Each row of a before or after table is a point. One or more steps were done to the points. Then noise was added and the rows were shuffled. The steps act on columns, c1 being the first. Name the steps. A step turns or swaps two columns, mirrors them in a line or flattens them onto one, adds a multiple of one to another, or multiplies or shifts one. Angles are multiples of 10 degrees, from the lower column toward the higher: turns from -170 to 170, lines from 10 to 170 but not 90. Use the fewest steps. Two steps may share a column if one is a turn and the other turns, adds or multiplies; they go together, in the order done. Otherwise the lowest column goes first.
In the rows, 128 means zero.

Before, 14 rows:
[[160 142]
 [163 132]
 [ 52 127]
 [153 174]
 [140 125]
 [ 83 148]
 [ 80 153]
 [165 141]
 [126 141]
 [101 122]
 [170 116]
 [123 117]
 [115 138]
 [129 115]]
After:
[[158 146]
 [140 130]
 [129 119]
 [160 149]
 [123 137]
 [160 141]
 [ 52 114]
 [173 125]
 [ 78 142]
 [145 176]
 [ 84 141]
 [114 135]
 [123 119]
 [100 124]]
Steps: turn c1 and c2 by 10 degrees

Before, 8 rows:
[[124 106 107]
 [172 119 118]
 [141 140 106]
 [109 121 133]
 [106 140 110]
 [102 129 109]
 [119 133 236]
 [110 122 124]]
After:
[[127 109 173]
 [107 130 109]
 [107  96 129]
 [109 131 145]
 [104 119 106]
 [123 113 112]
 [129 112 109]
 [232 124 100]]
Steps: mirror c1 and c3 in the line at 40 degrees; shift c2 by -10

Before (12 x 4):
[[136 146 120 177]
 [112 169 115 127]
 [148 170 101 103]
 [102 120 166 111]
 [130 140 199 158]
 [144 177 138 167]
 [124 188  96 140]
 [111 124 114 172]
 [134 190 166 152]
 [159 156 125  97]
 [ 74 144 110 119]
 [ 90 135  98 107]]
After, 12 rows:
[[105 147 135 148]
 [161 171 170 130]
 [125 146 139 106]
 [160 163 155 142]
 [131 140 144 120]
 [109 118 119  88]
 [ 95 149 143 160]
 [111 141 141 100]
 [176 122 118 108]
 [120 131 134  73]
 [184 131 134 136]
 [148 178 176 134]]
Steps: swap c1 and c4; flatten c2 and c3 onto the line at 40 degrees

Before, 10 rows:
[[128 109 125 138 205 169]
 [124 101  91 104 176 150]
 [ 86 125 127  97 132 129]
 [150 136 107  95 130 129]
 [143 143 106 122 195 149]
 [125 146 101 134  98 154]
 [115 121 130 187 122 136]
 [118 153  82 148 105 125]
 [123 130  98 161 121 145]
 [134 136 120 159 121 113]]
After, 10 rows:
[[107 164 127  66 199  94]
 [119 123 103 170 124 110]
 [127 119 132 187 127 113]
 [134 131 117 165 118 143]
 [117 118 100 167  89 107]
 [120 137  92  49 181 108]
 [110 183 106  80 171 122]
 [134 133  83 182  96 124]
 [154 131 126  92 134  99]
 [116 137 107 100 123 140]]
Steps: turn c1 and c6 by 140 degrees; multiply c1 by 0.7; turn c2 and c5 by -40 degrees; add -1 times c5 to c4

Before:
[[130 118 138 129 141 135 116 176 133]
 [130 147 138 122 136 143 120 110 127]
 [131 142 141 121 123 135 126 123 132]
 [133 143 138 133 140 135 126 128 140]
 [122 138 123 131 141 138 150 110 128]
 [126 141 137 120 115 137 119 133 134]
 [132 135 132 168 127 135 115 124 136]
 [135 131 141 141 134 126 124 111 130]
 [130 144 140 125 139 135 130 118 159]
 [128 138 129 116 141 128 116 112 134]
 [103 140 134 121 123 132 118 116 130]
 [121 117 118 122 136 140 118 111 131]
 [131 139 118 116 137 128 127 121 128]]
After (13 x 9):
[[104 140 118 108 123 141 143 115 128]
 [130 138 116  93 140 129 146 112 129]
 [132 135 115 247 128 148 138 124 128]
 [130 141 131  93 137 129 155 120 128]
 [129 145 119 110 136 173 150 111 129]
 [122 138 150 136 140 158 142 110 128]
 [130 119 113 131 140 149 108 176 128]
 [126 141 115 104 113 155 141 132 127]
 [131 144 127 119 139 150 140 118 127]
 [135 130 119 167 133 122 121 110 129]
 [130 141 121 108 123 150 138 124 127]
 [133 143 123 143 139 149 141 128 127]
 [122 118 122 111 137 165 123 112 130]]
Steps: turn c3 and c7 by -110 degrees; add 1.5 times c2 to c7; multiply c4 by 3; multiply c6 by 3; multiply c9 by 0

Before, 14 rows:
[[ 96 144 115 119  99 140 125 121 143 117 124]
 [126 130 107 125  90 129 153 110 161 135 121]
 [144 149 100 100 113 133 157 119 141 123 105]
 [140 123  96 174 182 163 154 100 120 169 114]
 [120 147 142 104 132 119 146 112 143 133 150]
 [118 138 141 121 113 138 127 142 185 116 132]
 [144 164 127 169 167 171 165 128 108 175 116]
 [144 170 165 185 116 116 113 125 132 131 146]
 [130 120 143 140 149 140 168 103 100 144  88]
 [102 134 105 126 106 111 152 123 141 158  99]
 [118 173 172 180 142  96 110 145 138  82 170]
 [130 107 114 107 132 126 137 147 129 134 130]
 [129 147 129 113 144 117 124 121 148 133 107]
 [126 146 135 113 102 128 114 114 136 129 127]]
After (14 x 11):
[[138 102 106 136 109 162 133  94 114 136 129]
 [ 97 141 172 160 108 102 146 136 112  63 127]
 [113  90 107 137 101 137 132 118 122 169 123]
 [146 251 130 175 182 116 154 144 145 172 150]
 [136 107 113 115 127 124 121 141 115 131 136]
 [110 138 144 118 123 119 123 104 127 122 147]
 [130 146 128 115 127 106 121 108 113 146 116]
 [121 130 136 111 115 151 118 113 132 129 130]
 [111 140 141 123 129 144 127 104  77 114 123]
 [103 137 115 120 125 158 123 111 122 122 117]
 [158 210  95 176 186  97 155 108 150 171 146]
 [122 144 163 165 111 132 148 123 125 121 144]
 [157 142 100 122 127 141 124 111 123 140 108]
 [122 154 142 154 150 115 142 126 167 166 107]]
Steps: add -0.5 times c3 to c1; turn c5 and c6 by -60 degrees; add 1.5 times c5 to c2; flatten c4 and c7 onto the line at 30 degrees; mirror c8 and c9 in the line at 160 degrees; turn c10 and c11 by 40 degrees

Before:
[[119 127 176 152 121 136 139 126 119 154 158 116]
 [140 132  99 129 144 116 125 104 143 142  96 141]
 [132 114 124 119 126 127  95 119 133 128  96 158]
 [108 111 148 145 137 125 106 121 136 140 166 115]
 [108 101 138 112 134 104 123 122  99 112 138 101]
 [115 122 133 135 111 124 114 104 132 102 122 120]
 [120 154 183 158 133 117 107 152 127 128 153 120]
 [108 133 125 121 148 135 119 111 149 120  97 162]
 [132 125 118  88 132 126 116 102 150 128 100 121]
 [126 133 126 137 147 157 103 110 130 132 105 130]]
After:
[[135 146 130 130 145  49 142 113 141 122  97 111]
 [ 96 144 119 111 148 126 124 119 149 156  97 102]
 [125 143 102 150 146 147 141 118 129 184 104 128]
 [118 111 154  89 134 132 115 106 100 154 139 159]
 [122 123 127 105 126 118 139 112 133 206  96  99]
 [135 142 126  29 132 104 133 105 151 156 101 133]
 [124 129 137 187 121 248 148 125 119  80 157 142]
 [119 139 133 145 111 137 109 106 132 184 122 140]
 [123 132 157 203 134 248 134 164 127 178 153 137]
 [114 120 138 170 137 172 146 113 136 168 166 146]]
Steps: mirror c1 and c12 in the line at 170 degrees; turn c2 and c8 by 40 degrees; turn c3 and c6 by 70 degrees; multiply c6 by 2.5; multiply c4 by 2.5; turn c7 and c10 by -110 degrees; multiply c10 by 2.5

Before, 10 rows:
[[152 133 141 136 138 158 149 101 125  99 117 115 125 118]
 [120 125 109 185 124 152 121 153 111 173 125 137 146 160]
 [154 128 113 167  87 150 109  76 119 113  95 107 140 119]
 [164 126 127 131 101 114 134 103 124 110 130 147 157 187]
 [149 106  96 129 124 144 170 124 135 116 127 141 122 150]
 [108  96  88 106 138 163 151 144 110 126 144  83 109 121]
 [139 132 158 153 140 138 153 143 174 153 110  80  94 154]
 [ 99 104 132 118 117 142 134 110 120 133 100 123 101 154]
 [138 110 148 129  71 153 150 118 140 163 149 138  96 151]
 [131 160 113 154 114 169 113  95 139 155  93 136 134 120]]
After, 10 rows:
[[185 124 119 110 124 152 122 141 154 173 124 148 137 169]
 [155 129 127  90  84 151 108  82 146 112  92  74 119 103]
 [127 103 106 169 121 143 133 101 130 134 101 117 118 148]
 [124 105 181 117 121 148 172 114 154 117 131 160 111 147]
 [118 126 123  81 101 117 133  84 128 110 129 177 133 174]
 [132 135 106 108 138 154 148 107 120 100 121  94 113 110]
 [111 100 137 163 138 162 154 148 172 130 144  19 127 130]
 [149 129 189 127 143 138 153 130  80 151 111   9  88 157]
 [125 115 131 134  73 153 150 111 106 166 148 152  95 149]
 [149 161 169 118 116 167 111 103 138 157  96 150 128 106]]
Steps: turn c1 and c4 by -110 degrees; turn c4 and c13 by 30 degrees; turn c3 and c9 by -120 degrees; multiply c3 by 2.5; turn c8 and c14 by 20 degrees; multiply c12 by 2.5

Before, 12 rows:
[[112 118 156  76 134 118  88  94  99  93 104 139 154 171  94  80 112  97]
 [117 126 139  90 132 138 176 128  96 168 160 137  90 114 135 116 153 111]
 [174 101 101 127 145 158 111 144 135 124 131  99  68 141 102 114  83 105]
 [125 123 182 111 109 178 144 130 181  84 167 131 156 148 129 160 119  87]
 [ 84 112 135 124 131 127 114 123 165 144 102 125  63 115 106  85 148  90]
 [ 86 110 171 129 132 141  96 119 115  99 155  82 152 151 109 116 135 162]
 [152 167 149 119  94 178 170  94 110  89 147 122 126 140 146 146 160 126]
 [135  96 136 134 124 128 123  81 160 168  98 167 148 139 122 159 109 114]
 [107 158  98  77 166 128 132 109 102 170 135 169 101 100 169 118  80  86]
 [179 125 106  95 175 122 121 117 126  86 137  97  97 153 159 107  82 148]
 [161 162 104 126 114 136 182 123 169  93 144 131 105 114 150 131  74 147]
 [168 135 146 115 158 141 117 107 180 106 145 152 124 152  86 165  96 106]]
After:
[[180 140 119  98 178 155 102 103 101 150 134 115  97 155 164 112  90 150]
 [127 123 130 113 112 136 129 184  43 101 170 137 156 148 126 164 127  88]
 [137 147  81 129 126  81 166 130 128 107  96 119 143 141 121 163 107 113]
 [169 106 105 115 154 103 151 148  77 128 148 119 125 155  87 164  95 107]
 [149  85  98 114  89 180 123 152 103 102 151 166 130 140 143 127 161 124]
 [160 100 120 127 113 122 128 105  74 143 144 186 104 114 152 114  73 150]
 [171 154 143 121 141 135 102  99 106 104 132 103  64 141  97 123  82 103]
 [ 84 167 121 125 127  93 122 137 113 118 110 106  66 112 104  92 148  86]
 [ 85 144 115 129 130 154  82 166 110 132 153  98 152 150 113 121 134 164]
 [108  99 108  78 166 129 170  91 171 109 133 130 102 101 169 112  84  88]
 [109 157  95  72 138 169 145 155 128 155 107  90 148 168  96  86 111 102]
 [119 133 126  89 133 135 143 140 175 100 161 174  83 116 133 116 155 113]]
Steps: mirror c2 and c16 in the line at 100 degrees; swap c3 and c8; turn c6 and c10 by -120 degrees; turn c6 and c9 by 130 degrees; swap c7 and c12

Before:
[[106 157 113 155 164  87  94 125 138  99 150 127 137 169 168 105  91 132
  184 137 145 172 152 144]
 [ 53 163 143 116 137 138 168  97  93 167 117 174 152  77 179 140 119 190
  147 113  85 129 116  97]
 [122  85  86 106 176 105 123 182 138  97 164 104 102 147 119 116 147  88
  153 150 138 125 117 142]
 [107 113 103 103 146  84 117 161 157 104 153 115  97 172  84 111 121  95
  142 161 164 143 110 125]
 [115 118 121 126 160 125 120 154 117  99 128 133 103 162 149 119 111 100
  161 152 176 136 141 118]
 [ 74 127 149  99 141 164 125  82  91 136 133 117 145 108 137 129 119 148
  131 100 108 110  94 116]
 [130 127 145  93 143 152 138 108 121 125 169 140  85 125 116 136 146 117
  122 112 113  85 140 130]
 [ 85 108 113  88 150 114 149 133 103  88 181 118  91 133  91  99 140  74
  158 145 133 104 108 114]]
After (8 x 24):
[[110 114 104 106 129 133 160 156 154 102 153 118  98 167  81 192 122  92
  137 162 166 141 110 121]
 [125  86  87 105 107 126 198 182 142  91 161 102 104 148 115 171 148  90
  156 148 135 124 119 146]
 [ 73 121 148  99 127  81 148  81  91 136 132 118 144 109 139 122 120 151
  127 100 109 112  99 118]
 [112 154 112 162 135 161 228 127 140 103 154 128 138 170 171 151  89 133
  182 137 148 171 151 143]
 [ 51 166 143 118  88 120 135  92  92 165 114 174 157  78 178 120 117 188
  149 112  85 127 117  93]
 [ 84 109 116  89  99  94 166 135 103  86 181 116  95 133  89 195 142  78
  161 143 134 108 112 116]
 [123 117 120 127 123 120 193 152 119  91 127 129 105 161 143 137 119  99
  163 152 175 139 136 122]
 [132 126 144  92 111  93 128 108 121 126 164 139  84 123 114 130 149 119
  122 111 111  84 140 129]]
Steps: add 1 times c4 to c16; turn c6 and c16 by -140 degrees; turn c5 and c7 by 120 degrees; add 1 times c19 to c7

Before, 10 rows:
[[183 120 134 145 129 134 107  91 137 101  89 161 131 101 135 113 131 118
  148 123 104 143 137 116 148 163 158 166 166  99 118 107]
 [142 131 135 173 172  67 128 145 148 124 165 161 105 110 105 148 103 172
  140 124 108 118 105 138 138 131 149 114  95 176 145 144]
 [134 162 136  99 178 156 147 127 178 133 145  86 126  90  74 118 128 145
  103 168 130 105 152 122 145 108 143 122 129 100 113 124]
 [ 90 151 128 172 155 102 169 117 155 110 135 154 128 117 140 130 128 143
  169  90 118 164 179 116 151 128 118 121 111 123 121 128]
 [142 123 138 116 126  96 103 123  95 133 131 152 122 160 143  92 136 139
  103 128 144 144 111 140 135  94 142 120 121  54 130 114]
 [165 191 131 134 127 159 125 118 134 130 173 119 162 114  94 108 163 108
   96 137 149 141  92 100 173  92 150 124 101 150 162 136]
 [110 153 148 151 118 137 183  93 148 119 104 102  70 141 196  72 116 181
  114  82  74 135  91  93 177 138 139 130 112 150 136 109]
 [111 118 161 128 148 108 194 112 140 121 133 113 134 163 152 111 136 123
  122 132 126 128 146 123 166 187 136  90  98 133 140  56]
 [143 158 113 123 150  99 133 138 184 165 101 145 102 135 132 115  99 110
  132 154 125 150 205 155 127 138 109 171 157 126  90 158]
 [163 133 114  94 121 107 138  79 121 126 144  77  98 135 146 152 114 118
  170 127 103 127 158 108  81 124 134 113 138 148 131 144]]
After (10 x 32):
[[157 152 120 171 157 102 170 117 131 136 134  90 146 120 139 132 105 144
  169  90 118 163 178  71 141 129 118 123 110 126 123 109]
 [101 131 119 174 171  66 129 144 139  80 166  93 158 110 105 148 123 169
  144 121 109 119 103  93 146 132 149 115  95 176 146 126]
 [122 123 128 116 126  96 104 123 169 114 131 136 131 160 145  91 141 139
  102 127 145 144 111 152 118  92 143 116 120  53 128 114]
 [134 154 140 152 117 137 182  93  95   6 102 130 208 141 195  73 151 182
  139  83  72 134  91  70 138 138 137 111 112 150 137  77]
 [122 190 126 134 127 158 126 116 117 203 175 130  85 113  95 109 129 108
   69 137 148 144  92  94 157  91 150 124 101 147 161  94]
 [ 98 160 157 124 149  98 130 137 103  52 101  75 130 134 131 115 130 111
  141 156 125 151 206 159 154 137 109 160 156 126  90 145]
 [ 90 131 106  94 121 106 139  81  94  65 145 166 167 137 147 152  83 118
  139 126 105 129 160 143 119 123 135 133 139 150 133 176]
 [122 161 130  97 180 156 148 126  64 121 143 116 124  90  74 117 148 146
  114 169 133 106 154 150 133 109 142 119 129 101 113 111]
 [146 118 110 130 150 106 194 111 108 146 132 129 126 165 151 109 137 124
  129 132 124 127 147 122  85 185 134  81  98 134 140  58]
 [ 88 121 165 143 127 135 107  90 149 149  89 100 147 101 137 112  91 120
  105 124 104 144 137 100 118 164 159 143 166  97 116 100]]
Steps: turn c1 and c17 by -140 degrees; turn c17 and c19 by 60 degrees; turn c3 and c28 by -60 degrees; add -1 times c4 to c24; turn c9 and c12 by -130 degrees; multiply c13 by 2.5; turn c10 and c13 by -120 degrees; turn c25 and c32 by -60 degrees

Before:
[[149 154 144 120 130 117  68 113 113 122 154 119 140 127 131 156 124 122
  135 140 136 134 139 108 128 137 126 147 147 118 128 129 148  99 133 187
  139 144 128 133 133 127 108 139 133 131  98 111]
 [ 91  56 192 108 140 129 133 141 144 136  77 122 146 105 144 137 132 126
  110 120 112  88 100 123 119 131 131 101 107 104 152 111 166 140 176 116
   63 114 129 141 120 133  60 120 147 128 155 153]
 [136 146 149 121 167 132  67 148 129 127 143  97 138 134 128 125 136  48
  132  36 105 138  94 146 130 137 141 160 131  91 141 112 156 104 113 139
  140  99 131 141 145  90 115 122 146 111 122 160]
 [130 144 114 135 136 124 133 129 117 150 129 117 141  94 144 119 111  93
   89 147 130 134 124 107 139 132 140 137 124 149 143 145 123 113 126 126
  130 104 113 127 121 116  81 135 141 123 158 163]
 [137 145 117 134 119 128 114 136 129 147 153 119 114 116 136 117 133  97
  131 158 115 153 243 132 121 121 149 110 121 132 162 120 153 115 120 141
  126 150 110 138 142 141  86 120 109 127 131 143]
 [152 144 113 134 117 113 120 128 124 147 139 102 124 136 143 121 136  96
  130 158 113 121 111 137 134 124 125 108 145 139 127 147 157 128 106 154
   66 125 117 131 134  66  98 130 136 112 140 157]
 [151 162 113 146 170 118 119 115 111 138 145 114 133  95 136 154 134 106
  121 150 127 118  98 117 122 119 102 157 104 144 150 144 145 102 120 119
  138 104 147 139 125 106 103 170 143 135 140 162]
 [106 160 123 136 125 146  93 142 127 145 116 126   7 172 134 123 127 124
  132 152 118 162 100 125 123 132 128 139 105 103 129 125 150 118 134 118
  138 101 113 141 124 132 114 126 141 143 124  74]
 [131 135 114 139 118 102 117 122 111 124 118 125 120 104 136 127 103 123
  136 154 134 158  91 102 121 135 111 134 109 144 136 146 103 134 109 145
  124 166 109 136 142 135  89 131  92 135 151 115]
 [147 160 120 134 143 114 133 121 152 143 149 127 143 122 130 211 135 124
  116 106 120 109  89 114 120  16 149 148 134 153 148 139 155 120 110 139
  127 111 145  59 118 129 112 126 122 134 144 155]]
After, 10 rows:
[[133 144 115 134 135 125 184 128 119 141 129 118 142 158 143 120 107  93
   90 147 130 135 136 106 140 129 141 112 125 150 142 145 122 114 124 122
  130 103 121 126 121 116  82 135 149 123 160 163]
 [137 144 149 120 166 132  59 148 129 147 142  96 138 119 128 124 129  47
  133  37 105 137 106 145 131 136 141 106 130  92 142 113 157 103 113 152
  140  99 150 141 146  91 115 123 128 109 124 160]
 [120 162 114 146 170 117 168 116 110 144 143 114 134 140 135 154  96 105
  121 150 128 119 105 116 122 150 101 117 104 143 150 142 145 103 120 132
  136 104 160 139 126 105 105 170 139 136 140 162]
 [132  57 193 108 140 130 167 141 144 147  77 122 146 136 145 137 106 128
  110 120 111  87 116 123 118  91 131 149 107 103 151 112 166 141 176 121
   65 113 111 143 120 132  59 119 137 128 156 152]
 [132 159 123 137 127 145  28 141 126 141 115 127   5 106 134 124 166 122
  132 152 118 163 102 125 123 105 128 110 104 103 129 124 150 119 133 132
  137 101 124 142 124 133 113 126 146 143 124  75]
 [124 144 113 134 118 112 109 128 123 135 140 103 124 116 144 119 130  97
  132 156 113 122 135 135 134 152 125 138 145 138 128 147 157 128 105 155
   67 125 107 132 134  67  97 130 147 112 140 158]
 [138 155 147 121 131 116  69 113 114 133 155 121 141 133 130 156 129 122
  135 139 135 134 172 108 129 150 125 113 146 117 127 129 147  99 132 170
  140 143 140 133 132 128 108 138 121 132 100 111]
 [ 15 160 119 133 143 114 140 120 153 123 151 127 142 126 131 211 121 122
  117 106 122 109 104 114 120 148 150 123 135 151 146 139 155 120 110 156
  127 111 153  59 119 131 111 127 144 134 144 156]
 [123 146 118 134 120 128 132 136 129 110 154 120 114 130 137 116 115  97
  132 158 115 153 243 132 120 135 148 131 120 133 162 121 152 114 120  76
  127 150 101 138 141 140  85 120 146 127 131 143]
 [136 135 115 139 118 102 153 122 110  92 118 125 119 162 135 127 120 124
  135 153 134 159 114 101 121 131 112 110 110 146 134 146 102 134 109 155
  125 166 117 135 144 138  89 133 123 135 152 114]]
Steps: swap c1 and c26; add -1.5 times c14 to c7; turn c14 and c17 by 120 degrees; swap c10 and c45; add -0.3 times c43 to c23; turn c23 and c36 by -30 degrees; mirror c28 and c39 in the line at 70 degrees
